Every row gives one point. To make a cloud, some directions were put in groups of two or more. Within a group, all points are equally far from the middle, so they leave a hole (a ring in 2 directions, a hollow ball in 3). The other directions are filled evenly. Then the cloud was stretched, turned, moved and blurred a little. How many holes are there, and how many directions does each take, smallest first?
In the rows, 128 means zero.

Cloud (13 x 2):
[[ 78 152]
 [139  61]
 [153 106]
 [150 129]
 [135 156]
 [134 116]
 [128  73]
 [155 166]
 [154 123]
 [165 105]
 [102  69]
 [ 86 104]
 [ 62 109]]
Holes: 0

Cloud (21 x 3):
[[112  79 119]
 [126  72 160]
 [ 99 169 105]
 [127  87  95]
 [122  70 169]
 [104 147 193]
 [140 170 126]
 [166 150 123]
 [ 70 104 125]
 [111 143 196]
 [165 164 111]
 [128 135 187]
 [119  75 132]
 [ 98 108  83]
 [136 179 109]
 [142 103 180]
 [112 168 142]
 [100 169 123]
 [ 64 143 158]
 [147  89 149]
 [ 79 144 106]]
Holes: 1 (2)

Cloud:
[[111  94 164]
 [165 115 115]
 [ 70  89 119]
 [107 107 171]
 [150 175 161]
 [121 175 167]
 [ 94  83 151]
 [112 125  76]
 [119  93  89]
 [ 78 111  90]
 [146 191 115]
 [142 185 152]
 [ 86 166 110]
 [118  84 148]
 [ 94  77 135]
 [171 177 134]
 [167 118 108]
 [103 134 178]
 [ 65 142 125]
 [170 121 114]
 [103  95  86]
 [105 152 176]]
Holes: 1 (3)

Cloud:
[[133 190 118 118]
 [181 107  99 147]
 [157 149  82 108]
 [ 64 106 150  66]
 [131 166 155  93]
 [171  89 131 160]
 [ 73 129 138  90]
 [106 166  88 152]
 [ 98 101  87 135]
 [ 79 107 159 139]
 [153 141  88  95]
 [ 87 109  57 151]
 [144 141  78  79]
 [128  92  96 153]
 [120 136 128  85]
 [144 120 114  90]
 [133 176  92 180]
 [ 56 114 132  90]
 [161 177 122  95]
 [160  95 126 172]
 [144  69 138  86]
 [138 114 112  44]
 [187 160 105 131]
 [189 150 108  74]
 [126 151 121 162]
 [153  71 130 119]
 [112  94 104 133]
 [114  86  99 166]
 [ 92 164 110 121]
 [ 85 139 119 173]]
Holes: 0

Cloud:
[[ 76 169 121 171]
 [ 77 176 150 110]
 [135 108  89 138]
 [151 114 168  75]
 [ 85 188 148 102]
 [ 61 118 112 127]
 [166 146 176  96]
 [ 72  94  83 144]
 [102 172 102  84]
 [116  63 159 145]
 [171 141 157 120]
 [155 186 177 105]
 [168  78 134 119]
 [ 70 173 119  96]
 [138 129  85 127]
 [152 143 117 118]
 [115  83 146 152]
 [123 143  90 156]
 [ 67 120 129 111]
 [ 67 203 130 109]
 [135 188 103 119]
 [ 80 130 147  98]
 [118 109 146 163]
 [ 87  99 152 133]
 [155 122 176  79]
 [ 59 148 117 109]
 [ 85 152 145  93]
 [133 150 104 156]]
Holes: 1 (2)
